Each point is reached from the start by the listed moves, each made once or not at all, plus a little noise. Is the number of moves made odd or even? Then give how often each move was made.

Moves:
(1): [ 0.42 -0.47 -0.32 -0.36]
(2): [0.35 0.19 0.42 0.68]
Start: [ 0.21  0.23 -0.19 -0.18]
Points:
[0.54 0.39 0.27 0.57] -> odd (0, 1)
[ 0.63 -0.32 -0.51 -0.48] -> odd (1, 0)
[ 0.29  0.22 -0.19 -0.24] -> even (0, 0)

Moves:
(1): [ 0.03  0.60  0.43  0.08 -0.45]
(2): [-0.65  0.12 -0.34 -0.12  0.52]
(3): [-0.50 -0.19  0.62 -0.24 -0.01]
(4): [-0.27 -0.04 -0.20  0.47 -0.27]
Start: [ 0.20  0.04 -0.39  0.00  0.13]
Points:
[-0.73  0.11 -0.88  0.37  0.36] -> even (0, 1, 0, 1)
[-0.28 -0.16  0.22 -0.26  0.13] -> odd (0, 0, 1, 0)
[-0.73  0.74 -0.48  0.43 -0.06] -> odd (1, 1, 0, 1)
[ 0.23  0.65  0.03  0.07 -0.35] -> odd (1, 0, 0, 0)

Moves:
(1): [ 0.67 -0.18  0.01  0.05  0.38 -0.33 -0.26  0.24  0.39  0.34 -0.50]
(2): [-0.06  0.36 -0.35 -0.08 -0.02 -0.21 -0.11  0.06  0.18 -0.52 -0.19]
(3): [ 0.18  0.29 -0.02 -0.02 -0.10  0.27  0.74  0.30  0.53 -0.43 -0.16]
(4): [-0.73  0.00  0.16  0.52 -0.60 -0.47  0.04  0.04  0.31  0.17  0.23]
(5): [ 0.05 -0.55  0.33 -0.05  0.61 -0.09  0.73 -0.11 -0.50 -0.10 -0.42]
(6): [ 0.15  0.08 -0.11 -0.16 -0.21  0.17  0.15  0.06 -0.63 -0.06  0.18]
(7): [ 0.26  0.20 -0.53  0.16  0.10  0.13 -0.33 -0.11  0.08  0.16  0.10]
(8): [-0.76 -0.87 -0.86 -0.52 -0.06 -0.17 -0.49 -0.12 -0.17 -0.31 -0.30]
Start: [ 0.04  0.16 -0.19 -0.19  0.03 -0.15 -0.06 -0.19 -0.04 -0.30  0.40]
Points:
[-1.08 -0.87 -0.68 -0.41 -0.32 -0.45  1.13 -0.02 -0.51 -1.04 -0.06] -> odd (0, 0, 1, 1, 1, 1, 0, 1)
[-0.03 -0.02 -0.02  0.38 -0.20 -0.95 -0.30  0.09  0.65  0.21  0.10] -> even (1, 0, 0, 1, 0, 0, 0, 0)
[ 0.20  0.24 -0.30 -0.35 -0.17  0.02  0.10 -0.11 -0.68 -0.37  0.56] -> odd (0, 0, 0, 0, 0, 1, 0, 0)
[-0.54  0.24 -0.16  0.17 -0.76 -0.46  0.13 -0.09 -0.36 -0.19  0.81] -> even (0, 0, 0, 1, 0, 1, 0, 0)
[ 0.29 -0.38 -0.21  0.49  0.51 -0.92  0.11 -0.14  0.25  0.27 -0.19] -> even (1, 0, 0, 1, 1, 0, 1, 0)

Moves:
(1): [ 0.33 -0.21  0.11 -0.45  0.27 -0.11  0.34 -0.13 -0.58  0.04 -0.10 -0.10
 -0.05]
(2): [ 0.45  0.14  0.12  0.01 -0.25  0.22 -0.09  0.32  0.28  0.05  0.09 -0.07
  0.17]
(3): [-0.16 -0.02  0.32 -0.23  0.30  0.30  0.00 -0.10 -0.10 -0.28 -0.07  0.16
 -0.14]
(4): [ 0.11  0.38 -0.26  0.46  0.05  0.45  0.04  0.08 -0.04  0.05  0.09  0.24
 -0.17]
(5): [-0.10  0.06 -0.16 -0.30  0.38  0.00 -0.11  0.22 -0.02  0.16  0.10 -0.10
 -0.02]
(6): [-0.14 -0.04 -0.22  0.01 -0.17  0.30 -0.35 -0.04 -0.03 -0.17  0.08 -0.03
  0.20]
(7): [-0.09  0.26  0.08 -0.46  0.22 -0.05  0.61 -0.12 -0.36 -0.30 -0.18 -0.32
  0.06]
(8): [-0.44 -0.09  0.02 -0.05 -0.26 -0.02  0.00  0.39 -0.05  0.58  0.06  0.31
 -0.17]
(9): [-0.06 -0.45  0.12  0.03  0.11  0.21  0.14  0.20  0.05 -0.04 -0.09 -0.06
  0.44]
(10): [ 0.31 -0.01  0.01  0.04  0.13  0.25  0.10 -0.18  0.14  0.41 -0.22 -0.06
  0.16]
(11): [-0.10 -0.18  0.35  0.01 -0.09  0.17  0.09 -0.08  0.00  0.22  0.38 -0.02
 -0.03]
Start: [ 0.24 -0.05  0.04 -0.31 -0.35 -0.04  0.07  0.04 -0.16  0.38 -0.03 -0.74
 -0.10]
Points:
[ 0.34 -0.14  0.37 -0.97  0.59  0.75  1.21 -0.01 -1.20 -0.11 -0.39 -0.82
 -0.02] -> odd (1, 0, 1, 1, 0, 0, 1, 0, 1, 0, 0)
[ 0.40  0.51 -0.17 -0.39 -0.02  1.26 -0.44  0.51 -0.15  0.16  0.29 -0.56
 -0.03] -> odd (0, 1, 1, 1, 1, 1, 0, 0, 0, 0, 0)
[-0.34  0.14  0.27 -1.25  0.32  0.98  0.71  0.27 -1.32  0.72  0.29 -0.63
 -0.36] -> even (1, 0, 1, 1, 1, 1, 1, 1, 0, 0, 1)
[ 0.06  0.18  0.45 -0.98  0.15  0.14  0.73 -0.19 -0.59 -0.13 -0.31 -0.86
 -0.17] -> even (0, 0, 1, 0, 0, 0, 1, 0, 0, 0, 0)
[ 1.22 -0.26 -0.18 -0.20 -0.22  1.25  0.21  0.32 -0.34  0.71 -0.20 -0.84
  0.67] -> even (1, 1, 0, 1, 0, 1, 0, 0, 1, 1, 0)
[-0.37 -0.11  0.60 -0.96 -0.22  0.92  0.53 -0.11 -0.60  0.83 -0.06 -0.76
  0.03] -> even (0, 0, 1, 0, 0, 1, 1, 1, 0, 1, 1)
